Rows are points. To make a cloud, some directions were put in groups of two or more. Within a group, all points are equally far from the middle, so they leave a hole (a ring in 2 directions, a hollow ball in 3). The other directions are filled evenly. Then the cloud was stretched, turned, moved and blurred a little. Count the holes, and give their numbers of directions, smallest first.

Cloud:
[[-40  -8   1]
 [ 42 -14   0]
 [  8   9  38]
 [-16 -35 -31]
 [-47 -30  14]
 [-15  20  46]
 [ 11 -44 -43]
 [-21 -16 -37]
 [ -2 -47   2]
 [ 17  11 -40]
 [ 25  38  46]
 [-65  -1 -32]
 [ 44  21  10]
 [ -5  48 -27]
 [ 60  14 -48]
 [ 26 -22 -23]
 [-29  12  10]
 [ 30  15  14]
 [-24  43  -4]]
Holes: 0

Cloud (29 x 4):
[[ 17   3  -1 -69]
 [ 43 -27 -24  -3]
 [  3  35   2  36]
 [ 26  -4 -38 -52]
 [ -7  48  11 -45]
 [ 45   2 -42 -25]
 [-48  -7  25 -12]
 [ 22  -2  23 -59]
 [  0 -29  -8 -54]
 [ 42  44  14  -2]
 [ 12  34   5 -63]
 [-20 -35   5 -40]
 [ 15 -36 -36 -27]
 [  4 -26  30  27]
 [ 56  10 -27 -11]
 [ 18 -20  38 -35]
 [-11  19 -26  37]
 [ 23  -1  24 -59]
 [-10  -8  16  45]
 [-18 -17  43  12]
 [  4  37  -9 -60]
 [-41  33  -7 -26]
 [ 49 -13  23  -7]
 [ -9 -40 -26 -30]
 [ 42 -29 -16   4]
 [-38  25  33  -3]
 [ 17 -29  31  15]
 [ 16  -5   5 -67]
 [  5 -37 -17  27]]
Holes: 2 (2, 2)

Cloud (32 x 4):
[[-21  -5  52 -16]
 [ -2 -37  21  34]
 [ 39 -40 -22  18]
 [ 59 -10  29   0]
 [ 36 -32  39  21]
 [ 49 -21  14 -33]
 [-36   0  19  21]
 [ 19   5 -10  50]
 [ 37   1 -27 -49]
 [-11   2  -6  44]
 [ 32 -25 -43  12]
 [ 17   5  38  47]
 [  3  43  44 -16]
 [ -2  39  -8  37]
 [ 42  22  45   9]
 [ 50 -15  11  39]
 [  0 -42 -39 -17]
 [-17  29 -29  20]
 [ 17  65  -7  -1]
 [ 26 -12  -6  50]
 [ 37  43  19 -26]
 [-20  25  27  33]
 [ 47 -34   5  30]
 [ 28  -6 -37  32]
 [-31 -15  24 -40]
 [ 63  -9   7 -14]
 [ 61  -7 -16  22]
 [  0  21 -22 -60]
 [-23  -8 -19  26]
 [ 39  46  24 -12]
 [-35 -33   9   0]
 [  9   0  48  36]]
Holes: 1 (4)

Cloud:
[[-13  46 -44  -7 -36  17]
 [-58  32   8  -2 -50   4]
 [-36 -10 -47  23  14  15]
 [-20 -28 -72  19 -59  20]
 [-16 -34 -13  20 -61  28]
 [-59 -30  -4  41 -29  40]
 [-16 -28 -12  34   1  69]
 [ 30 -28  -2  29  17  18]
 [ 16 -18 -57  14  33 -26]
 [-46  17  -8 -20  -9  23]
 [-25  -8 -12  56   9  14]
 [-12  13  27  15 -49   5]
 [-61  -2 -72   3 -40 -14]
 [ 28  33  30  43 -22  28]
 [-17  57 -22  15   0  29]
 [  8  -6   9 -10 -31   4]
 [-13  23 -14  24   4  42]
 [  1  -6  13   8 -12  70]
 [  0 -57 -10   8  -9  55]
 [ -5  37 -22  30 -15 -12]
 [-34  26 -15 -17  17  37]
 [-20   3  19   1   8 -56]
 [-61  11 -40  -6 -17   0]
 [-21  51 -11   1 -38  -2]
 [-22 -12 -30 -24 -45 -30]
 [-15  -1  12  12  35 -44]
 [ 21   6 -34 -18 -12  52]
 [ 23 -67  -9  -1 -20  22]
 [  9  54  43  30 -23  -4]
 [ 10  21  40   4  37   3]
 [ 26 -39  34   8   0  27]
 [ 11  21 -50  38  17 -19]
 [-40 -25   0  -1   4   2]
 [-77   6  33  -4 -25 -15]
 [-17 -24 -61 -36   6  -1]
 [-36  14  27  53 -47   6]
 [ -2  15 -30 -31  30 -32]
 [-47 -37 -18   3 -20   1]
 [  0  29  -5  -5  38 -38]
 [ 33  32   4  -4 -23   8]
 [ 12 -57  11  25  55  14]
 [ -7   1 -54  35  27  12]
 [  4 -25   6  32 -35 -31]
 [-38 -11  -1  26  -1  -3]
 [  8 -29 -52  13 -53 -18]
 [-69 -33   1  51  33  57]
 [-66 -26  13  -5 -13 -21]
 [-27 -27  25  10  27  10]
 [-51  -7 -71  10 -16 -37]
 [-16 -13  19  75  24  -3]]
Holes: 0
